Every row gives one point. The last column is the point's height on a tilted bowl or saddle (a function of degree 2), plus a little noise. Count its main directions that bend up, bend down and stay straight.
In the rows, zero is written as 128.

Points:
[[ 76 147  94]
 [231  91  55]
 [ 65 154  73]
 [124 154 120]
 [148 116 124]
 [145 107 121]
 [122 166 111]
 [ 90 130 123]
 [179 161 198]
 [162 109 118]]
Directions: 1 up, 1 down, 0 straight

Points:
[[102 157  81 168]
 [148 143  98 167]
 [156 160 212  66]
 [151 114 185 114]
 [158 113 124 162]
 [ 74 101  97 165]
 [ 92 130 137 168]
 [175 105 139 140]
 [114 144 194 111]
 [128  59 142 136]
 [132 127 146 162]
 [211 106 127 109]
 [123 108 110 176]
 [139 143 228  46]
 [179 131 135 142]
 [196  91  96 126]
 [ 70  54 192  65]
 [126 139 160 149]]
Directions: 0 up, 3 down, 0 straight

Points (24 x 5):
[[ 84  64 105 156  90]
 [141 137 145 104 121]
 [196 163 146 101  66]
 [167 180 137  94  70]
 [149  76 118  74 153]
 [136 161  77 159 202]
 [131  88 115 156 126]
 [140  93 188 129 112]
 [104  80 133 207 103]
 [106  93 183 195  91]
 [139 138 145 156 128]
 [149 130 105 165 160]
 [ 78  59 111 146  71]
 [164 163 124 143 113]
 [130 141 124 148 144]
 [130  47  80  76 157]
 [ 71 143 135 128 182]
 [ 98 144 115 140 172]
 [117  65  98 136 118]
 [139 173 131 175 153]
 [130 142  90 133 168]
 [115 107 122  33 158]
 [134 235  84  75  59]
 [141 196 204  45 141]]
Directions: 2 up, 1 down, 1 straight

Points (40 x 7):
[[128 143 152 104  96 175 134]
 [183 126  77 173 105 148 157]
 [ 69 144  64 202 118 215 163]
 [185 122 130  69 167 157 147]
 [ 96 102 111  73  88 120 141]
 [ 96 171 119  71 149 163 134]
 [186  70 132 131 106  57 198]
 [143 168 146 120 108 114 150]
 [116  72 106  92  43 123 149]
 [117 145 121 149 112 149 133]
 [105 145 121  70 119 163 132]
 [178 120 111 132 105 117 152]
 [115 109 126  79 224 190 125]
 [141 134 142 111 150 102 134]
 [107 136 168  88  39 113 198]
 [141  89 131 104 167 114 134]
 [117 117 103 132 106 166 123]
 [154  92  69 126 166 137 143]
 [ 85 134 198 118  93  98 163]
 [161  45 124  45  45  98 197]
 [134 107 128 215 152  87 189]
 [ 90 182 124 131 182  92 154]
 [ 91 133  52  90 183  56 197]
 [143  85 214 163 224 181  54]
 [124 171 146 120 111 128 140]
 [135  80 148 105 181 173 116]
 [110 166 179 132 190 149  72]
 [ 77 137 140  79 107  97 155]
 [155  80 152 123  76 147 164]
 [143 158 184 152 123 125 128]
 [167 140  91 116 174 127 156]
 [145 108 160 124 143 102 135]
 [118 137 159 109 128 132 121]
 [141 181 140 134 162  54 185]
 [129 233 150 156 102  89 208]
 [182 141  93  56  53  97 179]
 [129 137  37 142 103 213 130]
 [105 170 125  58 101 161 151]
 [112 137 142 140 100 135 139]
 [172 186  60 164  81  98 201]]
Directions: 5 up, 1 down, 0 straight

Points (63 x 9):
[[109 108 135  67 125  66 110 125 102]
 [114 115 196 135 214 138 179 148 223]
 [144  81 119 123  86 158 150 127  81]
 [135 147 229  37 182 115 126  67 114]
 [131 174 132 128 127 148  90 170 142]
 [ 50  82 158 118 153 145 183 111 183]
 [ 84 142 194 158 147 153 115  96 148]
 [161  88 141 101 186 195  86 153 102]
 [138 123 109  82  69 107 138 129  85]
 [204  45 150 136 191  91 126 121  89]
 [ 78 138 180 168  94 140 136 124 157]
 [138 162 138 146 131 124 117 183 156]
 [ 52 139 152 187 148 158 143 118 194]
 [198  99  93 150 113 112  74 128  69]
 [153 181 163 163 174 134 142 164 176]
 [166  71  92 137 142  69 164 159  79]
 [143 133 119 202 171 189 117  77 143]
 [ 75 133 145 131 172 138 197 195 218]
 [126 149 105 163  78 220 132 130 122]
 [177  85 141 159  67 143 129 160  98]
 [110 107 178 102 151 185 121  98 111]
 [111 115 183 136 189 122 128  63 167]
 [168  72 129 123 122 173 142 121  79]
 [206 148 181 160 130 175 124 172 165]
 [163 111  87  33  86 130 118 119  61]
 [115 115 102  88 199  83 118 239 158]
 [154 156 215  77 137 132  63 146  87]
 [134 136 128  73 171 133 158 196 187]
 [146 160 116 178  83 113 155 142 150]
 [ 86 103 125 147  96 173 108  98 109]
 [169 108 168 110 108 195 144 108  88]
 [202 115 105  83 158 103 185 157 131]
 [163 141 174  91 145  98 135 164 138]
 [116 159  59 171 140 115 155  41 155]
 [164 106 182 178 136 168 123 193 158]
 [134  63 123 154 161 130 118 104 110]
 [111 127 151 230 174 149 105 138 183]
 [145 134 145 152 130 181 117  89 114]
 [130 130  86 112 115 132 145 158 123]
 [ 61  74 134 129 106 178 133  78 104]
 [149 181 137 125  71 145  29 126  81]
 [ 98  76 119 180  43 123 174 143 128]
 [162  69 123 173 172 104 169 120 131]
 [177 100 143 158  99 147  45 125  67]
 [173 116 177 109 119 170  97 187 133]
 [129 116 172 210 174 108  82 124 163]
 [ 97 117 129 130 156 160  87  85 115]
 [117 128 104  79  77 157 107 203 148]
 [ 79 133 147 130  98 102 119 167 163]
 [174  73 133 126 116 134  98 201  90]
 [217 116  77 188 127  83 167 189 108]
 [220 155 135 206 131 149  74 101 150]
 [167 146  75 109 122  68 124 121  93]
 [141 122 144 136 132 182  73  74  78]
 [165 140 150  79 115 137 205 174 150]
 [108 126  68 171  53 155 233 116  94]
 [138 128 137 141 174 105 123  98 146]
 [199 155 101  68 134  89  76 115  71]
 [116 171 155 136  98  95 143 120 126]
 [130 130 179 112 191  97 133 144 171]
 [188 217 152  86 103 142 181 187 175]
 [158 122  58 209  62 122  79  66 153]
 [ 65  87 172 127 146 152 139 116 162]]
Directions: 3 up, 4 down, 1 straight

Points (71 x 9):
[[145 155 140 109 111  93 202 191 126]
 [111 139 114 208 125 126 135 128  88]
 [ 89 149 140 159 111  91 105 164 119]
 [110 142 123 133  61  35  97 191 132]
 [162  82 158 125  59 160  42 153 131]
 [100  90  97 114 200 107 207 153 135]
 [195 142  96 142 108 120 111 155 149]
 [153 146  55 132 147 198 108 170 176]
 [ 76  53 167 127 125  84 145 219 126]
 [115  78 152 108 124  53 141 223 119]
 [127 101 141 123 137  87 147  92 133]
 [142 165 119 118  61  78 110 126 149]
 [128 176 132 104 170 173 112 191 207]
 [143  96 121 118 178 133 153 128 148]
 [ 51 169 206 120 179  92 159 122 120]
 [134 122 128 148 135 141 112 157 147]
 [192 135  65 161 183 150 119 157 150]
 [ 80 119 151 169 103 166 162 180 140]
 [107 144 186 121  97 155  93 126 150]
 [174 131 217 117 180 116 171  57 137]
 [121 114 117 144 162 107 144 139 130]
 [212 105 154 129 137 115 123 152 145]
 [174  77 114 109 150 182  93 122 132]
 [ 92 142 181  78 155 110 152  80 124]
 [ 83  95 100 178 175  92  78  98  52]
 [131 134  91 203 142 106  96 196  89]
 [170 176  80 188 155  96 159 150 117]
 [127 138 142 116 191 107  75  89 116]
 [ 79 103 103 151  56  70 130  77  56]
 [187 106 130 223 168 138 189 110  98]
 [150 127 196 156 150 166 138 106 166]
 [184  83 120  81 129 111 160  49 104]
 [131 113 176 129  49 138 129 105 118]
 [145 162 141 143 118  56  75  94 178]
 [123 154 155 162 184 150 147 107 151]
 [195 124 133 195 100 157 213 152  77]
 [117 164 100 175 102 187 229 117 109]
 [171  35  90 107 134 123  48 142 106]
 [ 94 159  92 175  85 106 110  74  66]
 [132 120 110 123 145 105 170 120 131]
 [ 98 124 169 142 150 158 154 124 160]
 [206 190 153 108  82 137 109  91 154]
 [ 63 156 129 134  99 134  91 115  90]
 [ 94  67  85 147 103  43 166 137  59]
 [110  76 125 160 114  84 128 137 112]
 [ 90 227 136 172 143 134 140 162 149]
 [172  41 191 101 240 204 187 205 249]
 [148 195  88 130 156 127 163 164 186]
 [167 175  88 235 133 119 124 156  70]
 [ 66 108 165 104 179 163 117  93 117]
 [136  92  78  90 106 154  51 180 110]
 [157 116  99 116 124 200 229 115 153]
 [155 191 169  70 134 105 103 109 165]
 [ 89 185  97   8 136 152 127  80  81]
 [ 87  94  95 126 129 127 118 143  96]
 [ 92 142 131 125  99  34 105  78 136]
 [ 92  96  74  90 131 126 150 115  84]
 [ 97 137 162 165 127 106  87 135 133]
 [115 130 110  87 179 147 100  67  91]
 [146 115 143  93 117  96  76 136 145]
 [120 102 144  78 198 164 151 119 151]
 [ 81  94 132  86 112 139 133 125 103]
 [143 103  95  93 143 223  93  43  57]
 [ 93 170 116 172 143 169 162 169 151]
 [101  29 122  96 142 156 190 151 157]
 [136  94 117 135 169 169 120 126 148]
 [127 170 186 157 146 110 137 157 152]
 [135 155 159  92 136 185 153 123 168]
 [153 120 149 173 124  68 143 165 125]
 [192 100 183 131  86 172 175 153 121]
 [119 130 119 141 105 173 180 114 127]]
Directions: 2 up, 4 down, 2 straight

Points, 65 rows:
[[143 174 122 169 148 154 175  95 134]
 [ 93 149 160 167  68 192  49 121 153]
 [150 102 166 161 120  69 172 168 129]
 [179 120 181 130  39  51  93 115 109]
 [ 72 139  67  96 118 179 156 111 190]
 [139 107 118 115  99  48 139 149 151]
 [ 57  70 110  69  99 101 107 140 195]
 [ 93 206 146  95 128 125 213 120 160]
 [123  64 182  89 162 145  79 133 142]
 [168 202  91 158 148  85 114 123 158]
 [187 128 198  88 136 125 205  73 103]
 [130 143 145 102 172 124 157 230 134]
 [142 149 186 103  82 146 118  87 108]
 [118 156 122 149 138 120 110 114 144]
 [ 36 135 152  97 128  66 130 150 205]
 [128 132 184  45 156  77  55 132 145]
 [117  92 103  59 176 109 150 175 144]
 [101 109 159 136 114 123 170 122 141]
 [105 162 155  90 189  21 157  52 220]
 [ 70 132 166 123 115  93 149 242 191]
 [124  98 100 102 112  29  64 144 187]
 [101 138 157  81 185  86 124 118 155]
 [ 30 160 171 153  88 113 137  80 196]
 [130 207 133  94  23 125  87 103 128]
 [168 129 136 123 120 165 135 162  87]
 [175 146 136 113 190 137 107 136 137]
 [175 111  95 148  76 143  92  12 227]
 [200 132 102 108 111 148 145  34 174]
 [127 192 150  89 171 155 113 153 137]
 [112 137 101 176 137 147 142 131 145]
 [191 160 119 143 138  87  86 115 136]
 [117 155  97  85 118  96  82 159 141]
 [111 175 169  93 135 160 113  98 126]
 [ 25 157 145 158  81  90 145 158 236]
 [135 148 167 173 126 146  90 138 114]
 [113 143 140 142 189 172 192  73 143]
 [162 102 145  95 123 129 176 129 103]
 [166  85 189 106 130  22  74 120 169]
 [143 114 177 113  97 121 151 123 107]
 [ 68 152 109 202 151 212 102 135 176]
 [115 131  93 108 127 101 186 125 158]
 [162 135 118 194 191  83 134 154 146]
 [126 125  86 190 117 211 120 161 131]
 [141 124 138 134 104 192 126 103 128]
 [113 113  90  94 132  95 149 118 167]
 [ 84 157 160 151 130 157 105  70 146]
 [ 83 136 136 138 168 112 127 119 157]
 [ 46  91 175 121  76 116  82 157 183]
 [174  96 159  79 129 123 119 153 106]
 [198  98 175  75 167  72 121 134 149]
 [212 104 133 193 163 156  93 101 144]
 [ 96  39  78 173 141 147  60 112 212]
 [ 89 130 125 152 153 182 129 158 143]
 [124  82 170  52  98 106 199 190 118]
 [108 150 155 161 103 159 166  85 141]
 [161 116 175 169 129  82 193  93 127]
 [131 197 121 187 123 162 158 150 122]
 [ 91 115 162 132 135 130 114  95 142]
 [ 98 111 120 117 180  36 111 152 202]
 [ 93 136 114 126 123 152 142  96 162]
 [ 90 153 134 168 198 150  81 128 147]
 [138 142 129  76 108 112 177 122 119]
 [102 192 208 133  94 132 143 205 140]
 [130 157 141 123  65 189 150 157 103]
 [129 148 173  83 105 124 140 208 110]]
Directions: 4 up, 1 down, 3 straight

Points (66 x 9):
[[ 54 159 127 131 106 165 197 105 222]
 [120 116 151 153 115 151 114 133 135]
 [178 117 201 106  70 113 163 132 154]
 [ 85 107 100 121  83 124 156  68 178]
 [129  98 126 131 170  92 121 150 138]
 [154 105 169 147  82  98 192  83 153]
 [119 106  92  98  63 124  88  96 155]
 [124 174 161 134 126 120 131 170 146]
 [140  87 100 101 166 195 125 120 162]
 [142 188 101 170 205 124 145 122 154]
 [134 151  81  86 114 172 131 221 157]
 [110  76  71 174 115 151 131 130 166]
 [151 154 142 119 102 123 176 186 153]
 [141 137 186 193 204 117 141 166 178]
 [192  98 135 172 139  73 148 148 135]
 [ 90 126  81 118 111  98 157 131 165]
 [175 136 156  99 121 121 129 114 126]
 [160 110 164 150 103 143 138  97 133]
 [126 153  93  76 140 201  68  91 169]
 [ 70 104 118  61 138 122 139 113 182]
 [134 120 196 118 188 186 118 147 170]
 [ 91 173 165 156 161 131 155 108 174]
 [158 174 182 100 105 131  79 119 143]
 [134  99 147 155 146 167 170 120 156]
 [187 132 188 109  89 197 125 122 157]
 [110 197 101 147 146 111 124 159 146]
 [ 38 138 105 129 147 142 144 136 196]
 [167 158 153 147 187 134 178 113 159]
 [167 130 124 154 138  64 183 116 148]
 [145 147 144  71 205 166  87 155 153]
 [167 173 137 153  92 159 129 202 139]
 [129 173 110 142 106 112  91 175 125]
 [148 132 189  85 142 128 156  81 162]
 [127 140 177  66 132  93 135 101 162]
 [140  96 146  86 156 138 118 136 140]
 [139 144  65 196 183 118 164 134 163]
 [117 113  69 163 118 117 121 136 139]
 [145 156 182 168  97 166 133 154 150]
 [ 72 105 145  80  87 108 181 157 194]
 [173 159  95  91  70 108 188 142 160]
 [142 104 181 223 148 149 108 111 158]
 [182 161 144 157  68 135  72 171 125]
 [123 123 148 222 148 202 155 158 194]
 [ 71 178 125 162  68 150 112 123 184]
 [ 96 171 176  60 197 161 125  69 213]
 [108 167  91 198 199  48  95 236 206]
 [106 184 164 173 142 131  80 101 157]
 [184 174  67 113 101 162 152  15 193]
 [127  91  55 131   7 185 104 144 212]
 [147 127 167 165 127  66  72 166 138]
 [140  95  57 114  82 134 123 114 150]
 [184 174 101 145 114 127 137 148 111]
 [102 178 180 131 191 131  96 166 173]
 [162 118 108 169 138  88  92 181 122]
 [147 160  48 223 145 141 118 130 149]
 [106  48  43  80 199 151 133 138 211]
 [133  70 130 152  98 131 113 102 136]
 [118 204 115 102 130 150 119 135 150]
 [154 150 177 159 119 108  87 139 127]
 [129 144 100  95  93 122 138 112 142]
 [147 135 158  91 121 113 137 115 136]
 [108  86 191  82 132 130  96 130 157]
 [107  68  96 141 119 177 131 119 168]
 [155 128 105 144 131 144 165 191 144]
 [130 181 111 179  92 108 112 125 135]
 [ 97 171 128 156 109 171 123 141 161]]
Directions: 7 up, 0 down, 1 straight

Points (68 x 9):
[[135 143 207 177 127 144 159 143 113]
 [ 94 164 131 137 123 127 104 150  97]
 [143 153  57 140 130 149 145 126  99]
 [149 130  97 164  74 117  78 139 119]
 [139  84 158  95 112 118 122  65 135]
 [161 112 104  58 122  94 115 139  92]
 [132 162 146 127 146 111  90 133 123]
 [ 66 126 106 172 174  81 155 129 102]
 [ 94 169 163  83 149 153  86 137  55]
 [183 144 138 120  84 142 121 136 122]
 [174 161 131 150 190 196  76  94  87]
 [124 138 139  98 155 113 117 166 102]
 [144 115 119 159 137 148 148 182 116]
 [164 149 105  67 165 180  80  81  62]
 [100 161 145 156 103 109 116 153 108]
 [136  79  95 178 118 100 178 137 133]
 [155  98 167 140 126  76 147 142 153]
 [ 81 118 151  90  78 109 155 104  76]
 [125 102 147  56 153 199 104 125  61]
 [ 78 110 170 130 148 161  83 163  77]
 [124  91 153 201 113  69 139 106 158]
 [115 116 127  90  87 153 158 170  61]
 [101 181 158 118 161 190 134  97  62]
 [216 154 136  98 109 136 178 153  86]
 [122 147 169 129 181 130 149 119 120]
 [115 163 125  65 137 141 137 139  62]
 [156  96 151  95 189 125 103 176 109]
 [132  81 187 122 138 119 101 110 147]
 [112 143 142 123   7 136 142 147  42]
 [128 136 104  99 134 107 138 112 119]
 [134 123 125 135 197 106 141 123 140]
 [145  42 161 129  68 103 103 120 122]
 [139 128 114 129  78 106 117 164 112]
 [154 107 112  83 139 149 176 160  82]
 [165 140 129 105 150  94 155 131 131]
 [ 86 129 124 166  88 180 122 138  86]
 [122  97 154  94 157 109 140 151 115]
 [146 151 153 169 155 118  97 135 145]
 [133 155  87 146 153 116  94 130 120]
 [ 89 147 169 130  94 136 107  80 101]
 [107 106 105 134 176 160 167 176  76]
 [212 108 105 116 158  74 142 154 134]
 [116 140 167 133  84 186  51 117  72]
 [ 88 125 164 154 105 137  87 110 113]
 [137 105 123  99 133  35 150 122 119]
 [ 97 177 155 134  72  98  99 164  73]
 [ 71 111 101  84  90  92 121 110  69]
 [160 126 191 135 179 142 121  97 147]
 [110 143  85 198 189  91 135 123 122]
 [115  52 116 134 100  82 154 163 103]
 [136 148 102 157 199 216 129 192  33]
 [ 77 172 119 143 117 124  70 118  80]
 [145 130 168 150 205 164 189 145  94]
 [131 112 182 170  93 174  86 107 119]
 [134 197  66 163 154  96 108 168  80]
 [151  51  96  80 130 162 137  83  99]
 [ 94 117 130 161  68 175 101 138  87]
 [121 144 111 140 119  97  90 164 114]
 [102 124 130 142 165 203 140 165  67]
 [161 115 165 194 160 150  98 152 144]
 [124 117 130 114 180  79  76  79 125]
 [144 151 160 121  90 100  65 142 109]
 [130 142 150  80 117 164 157  99  87]
 [ 61 128 103 134 132 171 155 148  56]
 [112 140 104 156 108 145 147 166  99]
 [177 113 122 179  39 163  86 146  99]
 [144 141 147 121 150  90 153 133 136]
 [118 111 150 163 124 112 161 127 143]]
Directions: 0 up, 8 down, 0 straight
